Each row of a before or after table is a point. One or more steps were done to the points. Then noise was added and the rows were shuffled. The steps act on columns, c1 being the first. Write out the steps. A step turns or swaps two columns, mirrors them in a line or flattens them onto one, adds a multiple of one to another, or multiplies or shifts one. Angles are multiples of 10 degrees, from the lower column toward the higher: turns from -170 to 170, lines from 10 to 170 but not 90. Use the fewest steps. Two steps may share a column if one is a turn and the other turns, adds or multiplies; they go together, in the order done. Otherwise the lowest column goes first.
(in the rows, 128 means zero)

Before (13 x 3):
[[ 84 136 118]
 [129 169 170]
 [103 165 152]
 [170 116 132]
 [102 201  86]
 [167 110 135]
 [189  93  91]
 [161 123 119]
 [ 97 152 138]
 [ 87 147 152]
 [153 174 134]
 [149 139 122]
 [ 72 172 157]]
After (13 x 3):
[[ 89 150 111]
 [101 202  49]
 [ 73 172 114]
 [169 109  96]
 [ 97 148 100]
 [ 84 134  77]
 [151 174  92]
 [160 121  80]
 [189  97  50]
 [128 165 129]
 [105 162 112]
 [167 118  91]
 [149 139  81]]
Steps: shift c3 by -40

Before (9 x 4):
[[145 162 157 122]
 [143  85 134 118]
 [115 129 138 111]
 [109 206  89 114]
 [178  86 158 175]
 [184  92 128 110]
 [188 110 106 122]
 [181 128 136 135]
 [158 170  71 104]]
After (9 x 4):
[[131  91 115 141]
 [ 88 202 147 104]
 [158  73  75 148]
 [158 162 111 118]
 [ 72 175  97 113]
 [106 115  67 134]
 [139 133 140 126]
 [127 103  71 137]
 [139 125  76 127]]
Steps: turn c1 and c3 by -90 degrees; flatten c2 and c4 onto the line at 160 degrees

Before (14 x 6):
[[ 80  93 123  54 105 100]
 [150  87 123 149 195  88]
 [ 98 149 118 169 114 118]
 [136  86 168 173 107  98]
 [154  89 113 170 159  87]
 [145  94 190 120 124 122]
 [156  92 117 157 113 100]
 [150  75 127  10 116  89]
 [152 114 160 156 132 114]
 [144 186 120 134 143 133]
 [154 115 124 168 121 106]
 [109  74 111 118 111 140]
 [155 104 117 131 106  87]
 [129  93 108 168 125 111]]
After (14 x 6):
[[142  76 110 167 118 159]
 [180  72 123  50 116 115]
 [123  95 159 153 126 123]
 [142  85 116 129 107 182]
 [128  71 119 155 108 174]
 [140  73 116 176 153 189]
 [111 164 119 136 142 146]
 [141  57 128  13 140 172]
 [152 130 119 168 110 125]
 [143  67 168 169 101 114]
 [120  73 191 117 125  81]
 [142  67 125 158 192 180]
 [128  98 123 168 113 172]
 [131  54 113 119 110 126]]
Steps: turn c1 and c6 by 130 degrees; add -1 times c3 to c6; shift c2 by -20; turn c4 and c5 by -10 degrees

Before (9 x 9):
[[149  97 116 129  84 136 137  34 156]
 [120 124 115 158  94  12 136 150 130]
 [138 117 124 108 190 145 123 134 148]
 [ 94 116  95 140  95 148 138 154 150]
 [104 123 157 166 140 148 141 152 141]
 [103 115  95 165 105  35  67 127 149]
 [214 139  99 140 117 156 132 117 147]
 [103 123 120 101  93 135  55 149 124]
 [124 143  95 156  96 155 129 121  91]]
After (9 x 9):
[[ 97 129 123  98 129 173 183  34 145]
 [127 158 122 124 248 140 124 150 121]
 [136 101 125 123 126 164  43 149 103]
 [166 155 116 143 106 165 132 121 132]
 [108 108 127 117 101  69 120 135 134]
 [114 140 115 117 114 164 124 154  91]
 [119 166 138 123 106 119 130 153 102]
 [112 164 114 115 223 135  69 127 100]
 [ 93 138 115 138 104 144 137 117 209]]
Steps: turn c1 and c9 by 100 degrees; swap c2 and c4; multiply c3 by 0.4; mirror c5 and c6 in the line at 130 degrees; add -0.5 times c8 to c7
